Each row of a before or after table is a point. The points were changed in one or more steps. Then noise was added and the rows were shuffled. The steps act on how far a point lies along the listed directions, d1 being the first. Name the steps. A step turns or swaps two directions, mirrors them in a line or flattens them onto one, adds a multiple of one to another, or multiplies one. Angles are multiples of 10 degrees, from the lower direction toward the higher: turns from -170 to 170, lines from 10 to 170 but not 90. Use the fewest steps. Two steps may share a direction if one is a turn and the other turns, adds or multiplies; they go together, in the order done. Otherwise the lowest direction goes first.

Directions:
(1): [34 54  8]
(2): [ 53 -30 -22]
(3): [ 14 -18  60]
Before:
[[-60  -2 -49]
 [ 15  17  15]
 [-23 -28   3]
 [-17 -35 -12]
 [  8 -15 -23]
 [ 22  -2  -4]
 [  8 -11 -54]
 [-21   7 -43]
 [ 14  28 -45]
 [-26  18  16]]
After (10 x 3):
[[ 12  20   3]
 [ 19 -24 -12]
 [-46 -19   6]
 [ 25  14  -1]
 [-16 -36  -7]
 [ 21  -1  -6]
 [-11  -7   1]
 [-24 -26  -3]
 [-27  19  12]
 [ 11 -19  -8]]
Steps: multiply d3 by 0

Directions:
(1): [ -2 -45   9   2  15   0 -30 -40]
(2): [-47 -17 -10 -38   3 -24  10  11]
(3): [ 9 -3 -4  5 60 -3 -9 32]
(4): [-15  44  15 -16  27   4   0 -37]
Before, 13 rows:
[[ 29  19   9  18  -4  14  -8 -11]
 [  9   7  -2   4 -60  12   9 -10]
 [  0 -19 -19 -11  17  -6 -10   3]
 [  5  38   8  -7  -3   5   6 -23]
 [ 28  46   9  15 -25  24  10 -44]
 [ 10  22   3  17  -6  11  -4  -4]
 [ 35  30  12  28   0  20  -2 -11]
 [ 13 -33  -7   0  27  -5 -15  19]
 [ 41  22   2  35 -10  21  -9  -4]
 [ 18  17   3   6   0   5   5 -24]
 [ 31 -19   3  23  19  -3  -1   1]
 [ 18  16 -10   8  -6   5  12  14]
 [  4 -21  -2   1  25  -4 -23  12]]
After (13 x 8):
[[-37   0   2 -33 -13 -12  -6 -20]
 [ 15 -20   8   9  15   5 -25 -20]
 [ 14 -15  -2   3  26  -4  -7 -10]
 [ 40 -32 -10  30 -11  13 -12  30]
 [ 16  -2   4  23  10  11 -19  -8]
 [-32  -2   1 -38 -24 -12   6 -29]
 [-22   5 -18 -29  -9 -10   6 -10]
 [ 25 -25   6  26   5  14 -33 -33]
 [-15 -24   8 -13  -6 -15   5 -41]
 [ 40  14   0  28  -9  19  -4 -13]
 [ 30   6   2  14  37   6 -12   7]
 [ 26 -17  14  24  22  14 -26 -30]
 [ 43 -32  -3  30  47  13 -24  -2]]
Steps: multiply d1 by 2; turn d1 and d2 by 70 degrees; mirror d3 and d4 in the line at 60 degrees

Directions:
(1): [  6 -29   2   7 -14   6  60  -4  16  17 -11]
(2): [ 31   2 -43 -22  -6 -41   7 -14   2 -15  -4]
Before:
[[ 14   9 -19 -11  -1 -22  -8  -9  -2  -7   2]
 [  7   5 -16  -7   0 -17 -15  -7  -1 -10   0]
 [ 10  -1  -6  -4   0  -7   5  -3   1   0   5]
 [-13  21   7   4  10   6 -35   7 -10  -8   7]
 [ -8   9   9   5   7  11  -6   5  -5   6   4]
 [ -6   0   4   7  -4  11   2   0  -8   9  -1]
 [  3   2  -5  -9   7  -8  -2   2  -5  -5   2]
 [  5  -3  -6  -3   5  -7   2   2  -2  -1  -2]
 [-12  -4  12   4   2  12   0  -1  -3   3  -5]
 [  0   1  -4  -3  -2  -7  -9  -1  -4  -2  -8]
 [ 21  -7 -17  -3   0 -14  12 -13  -2  -5  -7]
 [ -6  11   4  -2   6   7 -29   4  -6 -12   8]
 [ -1  -4  -6   3   1   4  17   1   5   1  -1]]
After (13 x 11):
[[ 28   6 -45 -22  -3 -47 -10 -16   0 -21  -3]
 [  5   1 -12  -6  -2 -16  -7  -4  -4  -5  -9]
 [-15  12  15   4   7  19 -30   9  -6  -8  10]
 [ 44  11 -59 -31  -6 -60  -1 -22  -1 -20  -2]
 [  0  -4  -7   2   0   3  18   2   6   1  -2]
 [ 13   3 -17 -16   6 -21   0  -2  -3  -9   0]
 [-27  19  26  15  13  25 -38  14 -12  -1  10]
 [-30  -6  35  16   4  36  -4   7  -5   9  -3]
 [ 48  -5 -54 -21  -4 -49  19 -24   0 -18 -10]
 [-17  -1  20  17  -1  27  -1   6  -9  14  -1]
 [ 22   0 -23 -12  -2 -23   9  -9   0  -5   3]
 [ 13  -2 -18  -9   2 -17   4  -2  -1  -4  -3]
 [-25   7  32  16  11  33  -8  12  -6  13   5]]
Steps: multiply d2 by 3

Directions:
(1): [ -4 -16  -3   2  -9 -14  22  -7  -7  17  16  20   3 -50 -18   5  -8   3]
(2): [ -1 -12   3  16  33 -14  20  15 -38 -24   1  -3  -3   8  -1 -14 -19   6]
(3): [-18   4  -1  -8  22   2   3  -2  11   6 -30  31 -22 -15  32 -17  -2  -7]
(4): [ -3 -22 -23 -18  -4  24   4   9   3  -7  22   3 -19   4  17   8  -1  41]
(5): [-60  -5  15  -2   1  -8   0  -9  -4  15  11 -13 -11  15  -7  10  -1   0]
Before (10 x 18):
[[ 55  -4 -17  -1 -19  21  -1   4   9  -1   1  15   5 -27 -11  -3  10   3]
 [-15   3  11  11  14 -12  -6  17 -11 -21 -10 -23   0  29   4 -10  -3 -12]
 [-30  -9   2   0  -1  -2   3  -6   0  -3  14 -10  -3   8  -9   4   0  14]
 [-27   9  20  11  31 -16   8   1 -17 -15 -22   8  -8  11  13 -22 -10 -23]
 [ 22   8 -21  -5 -15   9   2 -21   3  25   8  15  12 -33  -9   6  -4   5]
 [ -4  -3   1 -14 -16   9 -13 -16  17  17  -2   3  -4  -5   7  -5   9   1]
 [ 14   9  -1   7  21  -2   3   0 -15 -15 -11  -4   0  18   7  -5   2  -5]
 [-12   2   8   6   8   0  -6   0 -14  -9  -5 -11   7  29   7  -1   2   7]
 [-13   9  26  11  17 -15 -13 -10   0  13 -18  -8  -3  16  -9  -8  -1 -19]
 [  2  -7  -4   3 -11 -12   1  -4  -3   9  19  -5  21  -1 -22   7  -4  -4]]
After (10 x 18):
[[-14   0  24  13  13 -24   0 -13  -6  19  -8   0   0  -8 -20  -4  -6 -17]
 [  6   3  -5   1  11  -7  13 -11  -4   6 -11  21  -3 -25   5  -2   2  -7]
 [ 32  20 -16   2  -2  19 -16  -7  -7  -4   2 -20  16  30   0   1  -1   7]
 [-21  -6   4   0  -3  -6   6 -11  -3  16  -3  17   3 -21   3   3   1   5]
 [ -3   9  -4  -8 -10   3 -18  -7  21  12  -3  -3  13  17   1   3   8 -11]
 [-27  -6   6   1  -1 -19   9   1   7  12  -9  16  -6 -37   1  -6  -3 -16]
 [ 60   3 -14   2 -13  26 -11  10   5 -15  -3  -1   7   5  -6  -6  12   4]
 [  7 -13   3   1  -9   0  -2  -5 -14  -2  18 -20   7  12 -14  -3  -2  10]
 [-30   2  19  11  26 -21  17  -3 -18  -5 -16  20  -9 -14   6 -20 -14 -22]
 [-34  -4   2  -5  -3   2  -2  -9  12   2   5  -4  -7   7   0   3   5  11]]
Steps: multiply d1 by -1; swap d2 and d3

Directions:
(1): [  4 -29  -3   1 -35  34   9  31  16   8  17   2  37  -9 -12 -33 -26 -51
 -18  26 -11  17  26   2]
(2): [-32  10  24  12  29 -19 -29 -15  -6   4   1   8   9 -60 -22   1 -16 -35
 -33 -25  -2  26 -27  -5]
(3): [ 14 -11 -22   4   3   8  27 -28   8  -4  27 -42   8 -28  11 -13  39 -39
  32 -25   5 -26 -20 -33]
(4): [  7  38   7   0  14  -7 -23  34  11  -4  14 -27 -17  51 -10 -12  34 -37
   2  10  -9  38 -32   8]
(5): [-35  -6   7   9  33  -6   1  34 -18 -42  26  40  26  12   4 -13  -4 -15
  38  -4  14 -39  -7  21]
Before (13 x 24):
[[-39   3  34  11  16   2 -19  38  -8 -14   3  45  23  -4 -27  -9 -34  -6
  -19   8   3  17   1  29]
 [ 13   8  -3  -4  -6  -7   3  -9   7   4  -2 -14  -9  13   4   2  27   8
   13  -4  -7  -5  -3  -7]
 [ -5  -5  -7   3  -4  -1  11 -15   0  -6 -14  16   7 -14  10   3 -16  28
    6  -9   5 -24  17  -7]
 [  2  -3  10  -7 -15   7 -12  -6  11  10  -1 -14   2 -12  -9 -11  -5 -25
   -7  -3 -10  19  -4   0]
 [  7  -8   2 -12 -14  13   4  23   6  14  -4   7  15  30   0 -10 -23  13
   -2  28 -11  -5  22  12]
 [ 18  -1  -2   4 -22  26   1  13  15  24   8 -12   1   4 -17 -16  -2 -22
   -6  24 -11   6   8   5]
 [ -3  -5  -2   9  -8  22   7   6   5   2  20  -4  25 -13 -10 -20   0 -31
    0   0   6   7  -3  -5]
 [ 16   1 -10  -6 -37  10  10  14   9   2   7 -16  -1  23   1 -19   1 -20
   -1  18  -6  20   3   0]
 [-37  -3  24   7  23 -14 -36   4  -2   8  -1  18  21 -53 -29  -5 -24 -48
  -36 -17  -7  24 -32   8]
 [  2  -6  12   3 -15   9  -6   5  -8  -6   9  -7  34 -17 -16 -24  -6 -44
   -4  14  -3  13  -5   5]
 [ -8 -49  -1  -3 -21  23  33  -1  -3  -2   9  34  31 -45  -4  -3 -40  20
  -16   1   9 -30  57  -5]
 [ -5  -8   3   8  -4   0 -12  -9   7  -6   0 -15   9 -11 -13  -9  -5 -25
   -8  -6  -5  22  -2  -2]
 [ -4   1  -7  -1  -4  10   4  12   2   2   4  15   7  11   4  -1 -10  12
    4  17   4  -3   3  14]]
After (13 x 24):
[[ -7  15   4   1  -3 -14  -8   0  -2  -5   6  -6  -8  -4  -6  -8   3 -19
   -8  -5   0  21 -23   0]
 [ -3 -10  11   2  -5  -1   0 -11 -22 -16  -3  10  26 -19  -3  -6  -8  -6
    9   4   7 -15   0   7]
 [-27 -20  14   8   4  13  10  15 -11 -17   5  40  28 -13  -8  -5 -28  15
    7  -1  11 -23  15  16]
 [-10  -2   1   6   4  12   8  -4  -4  -5  13  12  17 -10  -4  -8  -2  -3
    8  -5  12  -9  -2   1]
 [  4  12   6   2  -3 -11  -9  -7   7   6  -2 -10  -7  -2  -8  -3  17  -7
   -7  -4 -11  12  -9  -6]
 [ -2  15  10  -6  16  -4 -11  20   2   5   4  -5   8  29  -4 -10   0  -7
    3  12 -11   4 -11   9]
 [  1  13   8   9   9   3 -11  -2   3  14   4  -2  -8  -9 -17  -3   4  -8
   -2   3  -1  -2 -11   5]
 [ -6 -18  -1   5  -5  -1  -4 -20  -1  -8  -9   0   7 -14  -5   2 -10   7
    1 -11   2  -1   9  -2]
 [ 12   8 -13  -2 -14   7  13  11  10  -8  -5  -3  -1  33  11  -9   7  12
   16   9   0 -10  14  -4]
 [ 19 -11 -14 -13 -15  21  33  39   4 -19  19   2  -4  60  10  -6  18  30
   28  22   9 -28  37   7]
 [ -6  11  -3   0   6   5  -2  12   4   0   9   4   6  12   1  -2  -1  -2
    5  13   3   3 -12  11]
 [ -2  -9   8  -7  -8   0  -6 -18   2   5  -9  -2  -2 -18  -1   0  -9   4
    2 -11  -3  -2   1   2]
 [-15 -47  -7  -4 -11   5  17 -23 -10   5 -16  38  26 -50   7  13 -39  30
    0 -11   6 -47  24   3]]
Steps: flatten d1 and d5 onto the line at 70 degrees; turn d2 and d4 by -90 degrees; multiply d3 by 0.4
